Every row gives one point. Any point is a mix of the corners, with weights that add up to 1. It lies inside the corners' shape when no weight is negative. Say inside or outside, and name the corners with a negative weight.
In the rows, zero is written as 128.

Corners:
(1): [106 173 134]
(2): [ 99 102 207]
(3): [124 163  48]
(4): [166 153 105]
Points:
[ 95 135 158] -> outside (4)
[131 143 172] -> outside (3)
[121 145 108] -> inside
[145 136 101] -> outside (1)

Corners:
(1): [ 77 107  75 105 141 122]
(2): [102 172 133 111 151  81]
(3): [179 157  71 115 153 130]
(4): [166 139  57 195  89 119]
(5): [ 75 176 123  90  74 103]
(6): [ 96 151 145 141  97 142]
(7): [137  17 139 121  94 118]
Points:
[ 99 152 114 106 111 105] -> inside
[112 125  95 106 139 119] -> outside (4)
[ 84 159 132  82 124  91] -> outside (4, 6)
[123 164 110 138 141 110] -> outside (5, 7)

Corners:
(1): [121 130  92 166  88 101  90 138 154 153  89]
(2): [142 199 163 160 112 158  99 149 102 127 144]
(3): [155 127  88 144 147 188  80 100 135 142 138]
(4): [ 69 157 128 182 113  91 138 140 100 180 134]
(5): [105 164 183 101  68 163 123  82 107 174 131]
(6): [139 102 186  88 195 147  51 101 174 118 153]
(7): [ 81  74 120 222  27 176 190 109 127  91  87]
(8): [113  89 144  97  99 102 167 149 156 169 140]
(9): [143  36  55 151  72 142 104 164  53 112  91]
(10): [167 169 199 117 121 137  98  64 107 162 164]
(11): [111 126  94 110 126  91  99 137 135  74 171]
(12): [117 124  94  73 142  82 148 112 129 129 100]
Points:
[125 126 134 136 123 129 100 120 125 140 132] -> inside
[120 125 130 143 101 136 114 123 126 135 133] -> outside (12)
[140 154 136 137 138 136  74 124 120 161 125] -> outside (7, 8, 11)
[126  97 119 176 101 152 119 132 121 149 111] -> outside (5, 11, 12)
[114 121 120 189  43 167 152 134  70 128 131] -> outside (1, 6, 12)
[110  93  83 160 111 113 136 163 121 147  95] -> outside (5, 10, 11)

Corners:
(1): [136  93  76 179 190 144 127  74  40 107  33 144 146 152 139 109 119 140]
(2): [133  97 117 107 186 140 101 159  56 197  78 174 145 154 203 109 121 188]
(3): [181 122 124 127 170  70 109  98 113 142  98  80 150 100 121 174  66  63]
(4): [182 179 158 125  89 104 124 134 187  97 211 148 114  98 149  95 133 144]
(5): [142  61 121 125 181 164  93 135  66 130 116 182 172 222 184 141  78 162]
(6): [167 151 141 138   7 130 112 166 174 114 151 142 121  96 106 158 124 150]
(7): [115 105 148 147 103 159 165 119 231 112 140 178 197 112 144 108 142 154]
(8): [147 155 123 121  63 170 140 142 119 126 192 161 126  82 147 169 203 105]
(9): [159 103 129 159 209 116 127  75 100 154 120 137 118  73  92 209 105 140]
(10): [197 105 150 169  93 147 149 114 110 187 140 125 134 108 136 131 163 111]
(11): [ 98 152  93 153 162 114  63  33  56 169  48 146 164 172 126 145  92 154]
(12): [152 102 161 157 210  94 122  87  97 156  77 164 101 127 110 164  70  68]
(13): [117 138 127 140 155 118 150 139  14 152 111 141 164 160  99 103 151 168]
(14): [182 170 170 113  83 133 143 153 162 133 156 105 100 132 149 171 159 151]
(15): [187 107 213  97  61 151 137 125 150  96 152 134 143  66 110 152 154 134]
(16): [162 145 158 144 146 102 160  72  80 153 122 138 124  78 196 208  58 133]
(17): [113 109 151 135  67 104 111 113 180 141 177  95  84 109 151 157 123 115]
(18): [163 165 195 133  70 191 123 170 173 112 187  81  96  91 132 130  93 116]
(19): [159 144 124  64  64 154 166 134 171 144 181 129 110 123 120  95 127 138]
Points:
[149 105 123 129  94 136 144 131 114 133 136 150 147 122 163 106 143 140] -> outside (9, 11, 12, 14, 18)
[165 127 160 123 102 134 130 123 137 124 145 140 132 102 131 139 131 136] -> inside
[165 127 148 133 102 143 137 137 112 141 154 138 112 112 141 145 138 136] -> outside (3, 7, 11)
[147 126 151 133  97 145 123 138 139 131 143 141 127 132 125 121 135 156] -> outside (3, 8, 16)
[145 129 140 137 130 129 132 118 107 140 129 143 131 121 130 145 129 126] -> inside
[144 129 140 162 115 144 123 120 147 136 132 150 130 120 158 155 127 140] -> outside (3, 13, 15, 19)
[165 121 146 119 102 141 134 150 156 129 163 141 116 134 167 129 110 120] -> outside (9, 11, 13, 15)
